Each row of a before or after table is a point. One or more steps were done to the points. Then noise was added and the rows were shuffled. The steps act on columns, c1 being the first. Name the steps. A step turns or swaps two columns, mirrors them in a line or flattens them onto one, adds a multiple of one to another, or multiplies or shifts one. Angles are multiples of 10 degrees, from the lower column toward the higher: turns from -170 to 170, lines from 10 to 170 but not 90. Use the fewest steps. Two steps may share a column if one is a turn and the other turns, adds or multiplies; they go together, in the order done. Otherwise the lowest column goes first.

Before, 10 rows:
[[ 28  15]
 [-18 -26]
 [ 37   8]
 [ 29  56]
 [  3  -6]
 [-32 -50]
 [-34 -10]
 [ 10  17]
 [ 45  21]
 [ 52   6]]
After (10 x 2):
[[ 57 -29]
 [-25  18]
 [ -7  -5]
 [  6 -52]
 [ 21 -45]
 [-50  32]
 [  8 -37]
 [ 18 -10]
 [ 15 -27]
 [-12  35]]
Steps: turn c1 and c2 by -90 degrees

Before, 10 rows:
[[-32  25 -28  -8]
 [-55  10  29  25]
 [ 40  44 -33   8]
 [-39   3 -18  16]
 [ 51  74 -30  25]
 [ 12   1  26  -2]
 [-21 -32  -9   7]
 [-18  19  42  17]
 [-46  19  25  47]
 [-36 -11   2  22]]
After (10 x 4):
[[ 91  25 -38  -7]
 [-38 -11  -9  -3]
 [  6  21  10  43]
 [ 64   8 -27 -23]
 [-10  41  -5 -25]
 [-22  44 -20  50]
 [-34  48  -1  42]
 [-31  27 -21  -9]
 [-32  14 -13  14]
 [ 13 -11  14  19]]
Steps: turn c1 and c2 by -40 degrees; turn c3 and c4 by 50 degrees

Before, 10 rows:
[[-21  -7  16  -6   2 -65  38  23  12]
 [ -9 -40  37   6 -68  35  17 -11  43]
 [-35 -38  23   6 -36  64  60 -25  61]
 [-30  23 -55 -81 -21  24   6 -25  12]
 [ 10  -7  42 -32  36 -44  25 -10 -10]
 [  4   1 -72 -22   6   5 -15 -18  -8]
 [-29 -16  10 -19  15 -17   4  37 -24]
 [-25  23  34  16  15 -42  13 -35 -24]
 [ -4  20  32  23  31 -31 -20  14  18]
 [  5  31 -52 -43 -28  41  30  -1  -4]]
After, 10 rows:
[[ 35  -8  36  -4  26  25   7 -42 -26]
 [ 35 -25  32   9  28   0 -24   5  18]
 [-40  37 -52 -14  20 -12  39   3  -4]
 [ 35 -35  41 -12   7  30  32  -1 -11]
 [-60  20  24 -18 -49 -25  52 -42  62]
 [-35  50  38  -5 -61 -10  14 -12  44]
 [-11  -5 -74   4   4  14  -5 -10  -9]
 [-22  27 -54  -9  15  -8  32 -39  12]
 [ 32 -19   8  -5  -9 -38  10   2 -24]
 [ 73  -3  15 -14  -7  -7  36  -2  13]]
Steps: turn c1 and c8 by 50 degrees; turn c1 and c6 by 110 degrees; turn c2 and c5 by 70 degrees; flatten c4 and c7 onto the line at 110 degrees
